Every row gives one point. To make a cloud, some directions were put in groups of two or more. Within a group, all points are equally far from the middle, so they leave a hole (a ring in 2 directions, a hollow ball in 3). The other directions are filled evenly. Then the cloud was stretched, turned, moved and blurred a little. Count the holes, and give their numbers of directions, smallest first.
In the rows, zero is written as 128.

Cloud (22 x 3)
[[135 128  82]
 [120  66 151]
 [ 77  85 129]
 [141 184 172]
 [149 126 214]
 [ 94 139  65]
 [151 187 156]
 [148 148 210]
 [126 185 157]
 [153 170 198]
 [125 170 183]
 [129  75 176]
 [ 96 160 156]
 [167 173 192]
 [ 66 113 112]
 [144  70 147]
 [153 169 117]
 [ 68 101  83]
 [170 174 152]
 [117 122  69]
 [106 152  72]
 [126 149  80]]
Holes: 1 (3)

Cloud (30 x 4)
[[ 82 156  66  52]
 [110  82  73 124]
 [ 79 108 171  55]
 [129 108  85 154]
 [122 167 103 156]
 [ 96 175 179 123]
 [168 105 143  71]
 [ 92 196 145 103]
 [192 103 174 118]
 [159 105 205 104]
 [155 167 113 101]
 [118 133  82 158]
 [121 115 203 155]
 [174 151 122 126]
 [120  74 113  57]
 [ 35 150  91 140]
 [ 79 190 148  83]
 [101 197 138 115]
 [ 66  99 163 152]
 [177 126 133  87]
 [118 138 207 131]
 [112 195 128 123]
 [157 105 211 131]
 [125 191 118 117]
 [132 179 106  86]
 [ 68 163 164  67]
 [187  98 189 124]
 [102 189 103  73]
 [179 120 139  87]
 [114 193 113  92]]
Holes: 2 (2, 2)

Cloud (32 x 4)
[[ 94 189 125 156]
 [105 139 178  65]
 [148  81 105  71]
 [ 53 153 151 150]
 [169 119 134 178]
 [193 124  77 102]
 [ 64 104 178 154]
 [ 47 115 142 164]
 [181 105 160  80]
 [198 133  84 151]
 [ 50 142 139 164]
 [139 186 144 167]
 [ 92 153 166  77]
 [109  68 176 100]
 [100 149  81 118]
 [162 142 107 198]
 [131 102 177  56]
 [ 52  98 164 123]
 [ 94 109  75 134]
 [155 122 179  66]
 [113 123  63 134]
 [178 110  75 165]
 [178 108 113 172]
 [145 178 158  90]
 [157 122 182  73]
 [149  98 101 191]
 [ 92 148  92 110]
 [194  98 136  90]
 [150 172  77 116]
 [175 102 140  56]
 [186  93  86 134]
 [107 140  71 191]]
Holes: 1 (4)

Cloud (48 x 6)
[[182 147  99 160 191 156]
 [ 95 173  93 156 154 159]
 [217 206  81 119 158  76]
 [214 102 115 128 114  66]
 [124 138 198 170 151 124]
 [103 162 167 154 164 162]
 [211 183  99  78 152  51]
 [ 92 108  84 170 140 167]
 [106 155 108 124  88 164]
 [187 145 166 104 194  92]
 [110  55 127 101 124 116]
 [151 139 161 130 159  43]
 [134 106 177  67 117 156]
 [127  67 202 113  84 139]
 [160  90  75 141 163  99]
 [132 119  65  84 111 134]
 [171 177 105  85  97 113]
 [199 161  84 116 185 154]
 [209 173  87  95 184 136]
 [210 158  78  89 120  61]
 [234 171 141 159 168 121]
 [114 106  73 130 120 173]
 [ 79 145 158  90  96  96]
 [142 133 158 126 112  39]
 [214 111 164 149 152  65]
 [185 114 121 140  85  73]
 [213 123 144 133 111 156]
 [128 118  75  82  93 120]
 [189 159  78  89 174 148]
 [125  78 180 108 149 184]
 [ 50  97 137 104 147 120]
 [ 80  61 170 109  78 120]
 [191 149 176 144 101 147]
 [202 201 144  95 170  82]
 [236 161 145 111 149 147]
 [ 93 149 110 171 148 177]
 [143 169 125 128  90 151]
 [116 114 181 183 107 117]
 [185 152 176  70 121  90]
 [117 175  94 115  88 106]
 [160  59 179 118 133 154]
 [ 43 105 116  98 136 116]
 [174  83 167 135 169 166]
 [ 74 140  80 124 103 162]
 [139 119 137 184 151  73]
 [ 59  72 171 147  85 118]
 [100 106 147 155  92 196]
 [ 87 123 145  92 170 171]]
Holes: 2 (3, 3)

Cloud (50 x 6)
[[173 108  98 155 115  96]
 [112 177 160  94 109 179]
 [ 76 122 149 180 170 110]
 [123 101 182  78 164 173]
 [125 141 182 224 124 184]
 [169 122  98 169 106 103]
 [ 93 167 100 178 157 154]
 [113 136 165 225 146 185]
 [121 151 155  75 144 168]
 [146 108 154  73 109  70]
 [117  95  98 144  68  99]
 [ 84  88 161 107  70 179]
 [ 62 155 117 147  68 157]
 [166 144 204 158 151  65]
 [167 174 168 106 113 154]
 [179  69 155 185 116 170]
 [101 190 139 186  94 184]
 [ 72 105 153 201 107 100]
 [153 156 163 137  46 111]
 [100 137 214 181 117 198]
 [143  98 131 161 118 215]
 [ 90  84 217 100 107 161]
 [ 91  57 170 186 102 117]
 [188  68 166 192 174 137]
 [186  87 218 119  98 145]
 [197  69 194 101 145 103]
 [116  72 156  96 183 149]
 [184 153 129 143 157  94]
 [180 161 170 106 109 106]
 [130  84 151 190 173 197]
 [ 79  91 157 186 165 124]
 [146 103 172  69  84  85]
 [ 67 146 109 178 130 119]
 [180 129  96 162 140 137]
 [109 142 172 125 133  49]
 [159 186 205 152 111 114]
 [119 112 128  84 174 154]
 [ 78  89 213 132  95 172]
 [ 82 145 106 139 152 104]
 [137 103 101 155  67  96]
 [106 154 100 126 172 144]
 [106  97  89 136  97  96]
 [109 155 188 112  88  60]
 [171  65 171 203 152 102]
 [106 152 162  83 102 186]
 [113  48 170 129 171 105]
 [107  61 167 122 187 135]
 [154 171 169 149  56 119]
 [153 187 169 115 108 162]
 [ 85 168 159  82 115 128]]
Holes: 3 (2, 2, 2)

Cloud (83 x 8)
[[149 190 128 202 135 127 169 169]
 [122 218 134 149 156 168  85  93]
 [174 112  93 139 118  71 103  41]
 [132 119  81 182  99  85 154 132]
 [ 91 148  77 168  62  87 126 135]
 [126 161  90  94 157 173  74 134]
 [162  77 199 213 152 147 125 143]
 [197  90  92 154  77 125 106 127]
 [115  77 134 101 109 175  94  91]
 [137 106  99 198  99  68 110 119]
 [114 150 139 227 114  63 127 148]
 [159 116  97 131 146 180   9  79]
 [177 142 159 181 114 117 154 111]
 [136 145 153 179 136 198 156 133]
 [156 130 117 117 169 194 131  43]
 [106 127 144 132 148  52 205 106]
 [ 63 147 112 115 133 130  43 119]
 [ 87 160 162 101 148 166  56 144]
 [144 133 110 198 112  87 123  99]
 [114  84 152 113 175 112  98 127]
 [134 113 150 152 126  54  96 113]
 [ 44 138 165 127 125  91 158  63]
 [175 111 152 114 135 129  87 105]
 [ 61 170  95 239 124  97 173 141]
 [152 124 107 182  60  54 109  75]
 [131 144 140 105  58  98  35 105]
 [154 206  69  97 154  36  85 130]
 [145  73 120 180 107  76  90 101]
 [147 152 116 196 101 141 148 100]
 [149 163  77 190  85  60 138  81]
 [120  67 155 174  92 120 145  98]
 [178 160 118 225  80  80 152 133]
 [115 132 152 119 160 146 129  65]
 [191 180 180 176 171 139  96 118]
 [ 60 156  78 129  71 135 179 122]
 [132 168 124 187 107 176 143 149]
 [202 177 122 108 111 132  59 136]
 [108 191  96 227 134  87 171 147]
 [109 183 152 117  57 184  88 137]
 [169 165 117 138 158 134 203 162]
 [116 109 131  92 166  77  87 168]
 [194 148  56 164  95  71 111 104]
 [219 138 119 131 129  93 127  54]
 [200 138 165  45  90 126  68 144]
 [182 164  97 185 136 154 144 131]
 [141 121  93 106  82 157 115 148]
 [133 164 167 163 110  70 110  73]
 [165 201  59 144  66 141 118  75]
 [163 127 150  94  94 101  89  97]
 [144 221 105 131 117 178 101 129]
 [127 141 185 160 120 133 152 158]
 [168 168  93 102 143 196 131  88]
 [ 62 155 115 124 133  79 213  79]
 [137  89 168 146 156 126  91 113]
 [113 136 178 147  65 160 120  99]
 [ 71 131 131 213 102 238 147 137]
 [ 97 109 138 131  97 107 119 163]
 [115 143 109 175 100  75 197 160]
 [162 144 119 177 153 210  85  84]
 [114 126 145  98  69 157 147 122]
 [110 170  90 199 169 194 152  95]
 [170 126 106 112  88 115 104  68]
 [109 169  53 154 119 144 154  99]
 [118 135  98  92 107 186  67 153]
 [178 123 100 205 112  53 184  92]
 [100 141 136 210 175 129 186  85]
 [183 169 119 159 123 132  75  43]
 [143 173 176  88 131 168  49 154]
 [ 72 181 141 169 127  84 215  99]
 [ 88  97 105 194  70 116  78  81]
 [148 235 115 132  67 139 153 106]
 [115 183  68 126 167 103  85  85]
 [113 103 100 235 126  96 212  86]
 [130 143 144 181 155 152 162  59]
 [ 93 143 102 202  98 161  53 113]
 [126 106 129  96 145  89  84 139]
 [138 107 152 166 186 159 122 114]
 [111 133 150 169 156 160 115  62]
 [128 101 191 152 108  64 179 118]
 [146 134 123 116 193 170  77  77]
 [ 77 122 202 167 169 119 135 152]
 [118 202  91 140  83 119 134  56]
 [168 168  72 165 111 220  92  78]]
Holes: 0

Cloud (86 x 8)
[[ 59  96  95  79 225 110 123 152]
 [ 68  87 101  38  81 157  62 147]
 [ 44  89 172 139  96  57 106 102]
 [ 61  95 143  59 183  81  73 102]
 [164 169  38  52 221 157 169 151]
 [149 128 149 154 209 135  91 106]
 [ 82 139 112  55  96 103 104 103]
 [ 73 134 175 123 179 111 135 126]
 [ 33  91 141  35 109 109  98 146]
 [156 100  96 155 184 163 125 137]
 [118 170  63 102 210 124 153 136]
 [ 91 102 162  80 119  91  94  99]
 [174 102  69 151 122 127 101 140]
 [157 122 208 147 170 115 129 161]
 [135 158 124  86 210 109 143 124]
 [106  37 115  88 122 160 115 156]
 [153 177 145  80 181 117 103 165]
 [187 146  78 147 169 108 145  78]
 [108 153 152 139 174 145  31 101]
 [ 64  89  80 163  54  31 127 163]
 [172 127 199 133 172 136 107 164]
 [102  49  99  79 132 137 106  89]
 [ 89  74 106 114 114 136 100 166]
 [ 77 184 131 134 122  96 101 124]
 [108 114  60  88 172 173 128 129]
 [135  89 193  72 178 135  71 136]
 [185 125 149 199 158 148 116 172]
 [167 137 125 116 124 134  53 160]
 [163 135 113 106 199  83 139  99]
 [108 119 125  60 175 169 104 179]
 [ 52 115 106  40 122 133  67 112]
 [ 97 183 137  53 139  91  87 136]
 [ 86  88  90 150  84 120  85 104]
 [116  66 152 138  92  98  75 146]
 [155 192 156 136 137  19 118 173]
 [ 73 165 153 123 137 116 101 124]
 [ 76  54 165 123 217 127 131 153]
 [168  57  91 161  65  91 152 141]
 [ 78  94 132 125 174  65 166 130]
 [122 183 168 127 165  73 129 126]
 [134  47 125 170 143 171  86 116]
 [143  73 100  48 231 218 114 189]
 [201  49 153 128 137 137 124 144]
 [131 145  98  97 148 131 152  89]
 [ 73 120 101  97 176 132 152 176]
 [128  70 138 103 200 141 137 197]
 [104  33  69 140 138 133 163 109]
 [117 116 125 114  79 129 136 102]
 [ 99  77 109  46 139 153  73  71]
 [102  71 101  82 171 204  99 121]
 [112  45 123 132 110 240 101 164]
 [142 154 102 154  92 104  95  62]
 [132 149 127 166 151 190  86  77]
 [130 134 107 109 160 136  84  79]
 [ 70  48 110 105 107 147 149 101]
 [121 134  71 172 123 130 154 108]
 [201  78 157 148 142 177 135 141]
 [164 186  85  65 205 150 116  99]
 [107 144 167  53 190 130  74  80]
 [ 81  58  76 114  74 122 137 126]
 [114 187 142  81 195 141 131  76]
 [ 50  95  97 104 110 176 129 161]
 [119  76  91 128 193 128 103 139]
 [124 169 161  91 134 114  51 149]
 [ 69 128 123 155 125 116 124  81]
 [186 154  95 160  83  86 101  90]
 [ 98 160 218  91 184 133  59 154]
 [127  46 155 166  71 111  85 176]
 [125 115 169 134 155  89 132 117]
 [ 85 105 134  89 189 122 164 161]
 [124 119  43 109 208 156 164 121]
 [ 90 102 147 127 144 182  88 195]
 [106 218 106  82 159 144 123 109]
 [191 165 101 141  98 124  78 132]
 [121 123  77 124  91 135 150 146]
 [102  67 128 141 144 149  68 166]
 [ 92 111 173 127 180  57 173 166]
 [148 119 113  68 147 194  87 168]
 [177 102 130 157  64 118 100  92]
 [ 65 171  90  93 131 139 103 114]
 [134  82 117 196 139 134 155 117]
 [ 98  95 152  53 107 176  79 209]
 [131  26 149 105 112 148 144 153]
 [126 123  42 121  93 155 100  45]
 [181 132 123 156 129 193  88 159]
 [111 102 132 161 136 171  71  71]]
Holes: 0

Cloud (95 x 9)
[[ 64 212 107 135 119 151 139 185 141]
 [162 119 111 125  70 130 134 183  77]
 [100 159 141 195 186  98 133 160  98]
 [143 125  92 194 105 158 159 220 175]
 [161  20  63 143 156  93 126 138 154]
 [178 158 123 145 126  94  76 163 110]
 [157 129  82 171 118 105 130 103 123]
 [119 119 137 117 160 126 124 154 197]
 [145  81  84 190 105  51 121 120 115]
 [123 170 140 127 126 106 148 110  60]
 [164  95 112 176  87 144  84 202 161]
 [ 81 127 107 111 114 125 108 107  85]
 [144  65 177 117  93 159  90 144  93]
 [131  95 121  89 108 153 121 118 142]
 [128  74 127 127 159 130 159 151  79]
 [144  93  45 109 122  76 144 156 121]
 [127 120  77 194  43 115  82 172  91]
 [122  62 114 236 100  71  99 148  98]
 [119 154  40 162 158  90 130 220 147]
 [157  87 207 142 128 189 136 141  72]
 [148  95 173 111 180 140  91 154 129]
 [ 83 128 111 192 125 118 155 129 130]
 [116 126  72 149 100 102 146 165 117]
 [156 114 117 126 132 180 146 151 122]
 [171  38 110 201 109 101  87 112 122]
 [125 108 123 191 112  82 100 184 169]
 [222  39 122 153  64 137  99 132 113]
 [100  92  74 144 106 154 126 199 121]
 [131 190 104 125 137  76 147 120 148]
 [ 88 183  98 118  82 143 136 179 138]
 [160 124 118  95 114 205 110 151  96]
 [185 114  90 190 137  93 107 138 192]
 [173 100 125 199 164  99 146  79 156]
 [122 100  82 193  85 118  65 211  48]
 [128  64 107 176  83 153 116 166 122]
 [145 154 139 169  79 147 114 189  46]
 [134 144  70 201  60  95 136 178 184]
 [163 115 186 149  98 163 129 142 123]
 [ 77 205 107 154 128  94  48 164  71]
 [124 157  88 142 168 142 120 179 181]
 [159 128 105 195 115 108  77 155  64]
 [119 158 191 116  95 167 105 114 157]
 [131  99 144 118  87 184 129 193 118]
 [140 168 105 176 120 147 132 139 172]
 [145 131 117  91 119 107  80 175  51]
 [ 96 144 150  97 141 200 165 108  86]
 [110  97 138 195 100 144  82 142  70]
 [118 152  98 174 135 157 143 135 104]
 [115 173 116 133 136 143 102 156   7]
 [ 93  90 175 143 106 143  91 154  28]
 [ 97  95 138 210  63  93 119 148 127]
 [110 118 106 192 139 155 133 160   8]
 [145 123 182 127 126 165 149 119 153]
 [162 164  86  79 172 135 106 160  64]
 [ 84 179 195 117 125 211 111 136 105]
 [ 99 171 145 136  88 177 144 107 146]
 [106  87  95 161 121 104 117 157 188]
 [129 134  94 193 122  85 130 168  99]
 [128 161 115 111 187 123  69 171  19]
 [ 85 191 202 164 111 125 122  65 111]
 [145 141 100 174 166 130 121 146 164]
 [139  89 118 197 137  99 160 123 198]
 [164 120 152 143 131 140  99 155  69]
 [176 140  64 107 136 105 133 166 154]
 [ 96 144 136  77 166 171 101 143  13]
 [137 167 152 106  93 130  54 122 109]
 [ 69 184 152 189 174  79  70 157  77]
 [153 101 150 201 100 161 153 104 156]
 [144  80 133 238 147 110 163 187 146]
 [114 121 131 199 163 126 143 148 150]
 [122 117  98 128  94 150  78 187  97]
 [152 105  76 151  95 141 116 191  61]
 [ 98 125 122 114 104 150  87 181  90]
 [ 85 156 156 195 154  81  90 115  94]
 [117 154 184 202  84 127 100 113 110]
 [126 181 196 161 124 155 105 122  93]
 [137 139 148 153 135 166  83 192 141]
 [112 165 113 104 166 134 119 132 168]
 [114 115 171 118 103 149 118  57  78]
 [115 111  99 147 115  88  85 104 127]
 [ 71 165  98 163 135 146 137 138 172]
 [186  31  97 148 108 148 169 117 142]
 [ 76 208 123 110 149 126 141 148  92]
 [ 83 149 105  87 104 129 134 193  72]
 [168 121 161 191 114 132 112 112  64]
 [149  66 147 172 114 102  78  95 174]
 [116  97  76 122 118 133 137 173 131]
 [139  38 135 193 128 101 101 151 168]
 [123 134 138 194 105  96 125 169  98]
 [136 129 146 147 113 179 193 107 153]
 [103 109 120 157 119  74 107  92 132]
 [158 107 137 154 146 120  56  85 130]
 [100 151 175 142 179 154 141 133 113]
 [137 169 175 128  94 203 107 125 114]
 [148 100 175 123 149 146  91 127  59]]
Holes: 0

Cloud (106 x 9)
[[ 79 144 138 195 142 179  81 169 169]
 [ 60 122  76 148 156 106 105 136  67]
 [124 236 158 163 187 153 145 152 114]
 [ 92 180 152 199 132 184 148  71  85]
 [ 72  66 130 141 165 180 178 161 114]
 [116 102 143 101 144 136 131 219  49]
 [ 78  81 155 172 142 112  62 152 163]
 [112 187  82  81 206 156 155 146  65]
 [147 167 197 149 156 117  88 112 110]
 [ 40 171 177 162 187 189 111 172 103]
 [100  92  84 121 212  68 113 138  95]
 [105 124  96 199 119 136 149 160  32]
 [ 58  69 170  94 159 152 160 113  89]
 [132 139 172 147 129 168 136 106  39]
 [ 91  77 173 179 164 121 192 108 100]
 [103 126  76  63 116 126  96 125 111]
 [ 85 186 111 107 175 158 135 120 169]
 [156  79 148 181 191 136  99 193 154]
 [ 51 118 164 117 163 133  82 205 120]
 [184 154 114 116 123  82 100 113  62]
 [ 74 112  51 161 168  92 174 148  89]
 [151 107 149 151 161  88 166  88 139]
 [145  99 103  86 196 122 140 209  76]
 [ 63 100 102 154 185 203 110 128  89]
 [168  86  59 111 122  90 147 158  94]
 [143 107 121 119 134  84  98 196 188]
 [134 138 111 126 127 183 197 171  57]
 [162 142 165 131 151 142 187 113 103]
 [110 119 105  74 168 175 140  88 116]
 [ 66 177 124  83 209 121 129 153 104]
 [104  79  77 153 221 163 157 141  94]
 [100 160 102 126 140 133 150 234  95]
 [ 76  97 191 123 120 178 113 154  60]
 [124 194  68 156 141 132 135  88  54]
 [ 75 130 150 132 117 113 170  60 119]
 [102 121  64  92 124 135  89 123  83]
 [123 127 150 146 147 167  41 145 154]
 [ 74 139 183 148 141  69  68 120 133]
 [130 134 136 163 212 107  38 166 109]
 [122  75 177 142 189  93 136  73 126]
 [111  64 131 111 214 126 135 197 113]
 [158 118 136 190 100 119 122 133 124]
 [114 200 158 190 220 133 147 156  82]
 [ 61 209 114 131 141 118 148 132  46]
 [108 181 185 171 192 123  97 108 117]
 [138 108 178 197 189  95 135 158 121]
 [ 57 180 103 164 160 153 111 188 166]
 [123 146 178 149 201 155 191 122 144]
 [136 170 173 164 126  80 144 165 127]
 [ 37 110 154 124 141 185 164 118  68]
 [161  91  72 120 184 121 124 104  58]
 [ 96 138 129 142  96  72 132  93 138]
 [125  75 100 146 158 135 126 221  79]
 [109 105 149 108 210 106 135 102  25]
 [ 95 156 127  84 150 123 129  88  19]
 [140 182 138  85 199  95 166 128 133]
 [ 76  96 191 147 142  51 100 133 142]
 [161  69 166 120 180 181 105 176  89]
 [113 190 137  83 113 111 101 189 101]
 [139 162  32 122 182 157 133 116  85]
 [183 162 111 104 175 134 133 174 158]
 [140  49 151 145 148 161  90 204  93]
 [104 137 175 199 168  95 172 166 128]
 [113 101 189 115 204 147 166 110 133]
 [ 68 167 193 171 127 135 151 161 142]
 [ 93  31 148 157 144  98 121 112 123]
 [ 99 174 129 138 170 169  77 146 170]
 [146 159  76 174  95 135 131 132  68]
 [ 79 136 103  94 185 196 176  95  63]
 [105 175  83 160 117 118  96 192 156]
 [105  88  72  94 194  80  95 117  70]
 [128 111  84 115 226  75 102 171 133]
 [150 140 107 123 117 110  78  85  72]
 [146 142  96  74 175  62 138  77  55]
 [133 189 177 142 197 103 106 118 116]
 [ 83 150  98 158 126  69  90 172  89]
 [148 144 146 144 175 195 203 125 117]
 [108 136 152 122 170  82 172 197  70]
 [125 156 119 208 150  90 116 205 108]
 [173 145 118 108 125  82 129 128  31]
 [103 137 132 101 194  97 183 197  96]
 [ 70 191  94  85 169 109 198 131 122]
 [125 133  91 103 143  47 166  78 128]
 [194 120  86 124 106 105 102 163 118]
 [ 61 101 171 116 224 153 162 121  84]
 [ 98 150  52 125 107 109 107 127  98]
 [ 67 121 137 156 135  95  88 150  37]
 [ 83 163 162  97 192  92 156 118 155]
 [125 199 158 143 104 111 154 162 115]
 [133 125  46 165 117 154 170 183  78]
 [125 101 116 182 170  75 129 201  90]
 [ 97 123 142 166  85 135 125  88  71]
 [166  68  96 154 161 123 140 138  58]
 [ 62 193 134  98 154 100 121 138  57]
 [ 53 212 174 162 163 144 122 149 117]
 [140 142 103 147 159  99  90 152  23]
 [ 66  94 192 139 198  90 154 121 117]
 [132 115 190  98 195 137 147  91 126]
 [174  93  72  87 165  71 130  88  82]
 [163 104 169 165 179 123 134  90 102]
 [ 72 126 117 182 118 142 143  63 119]
 [ 81 118 111  97 181  82  64 171 160]
 [101  73 159 172 206  98 162 124  91]
 [124 204 101 146 153 155 145 233  99]
 [137  68 158 124 220 174 124 156 127]
 [163 186 134 117 150  81 177 153 102]]
Holes: 3 (2, 3, 3)
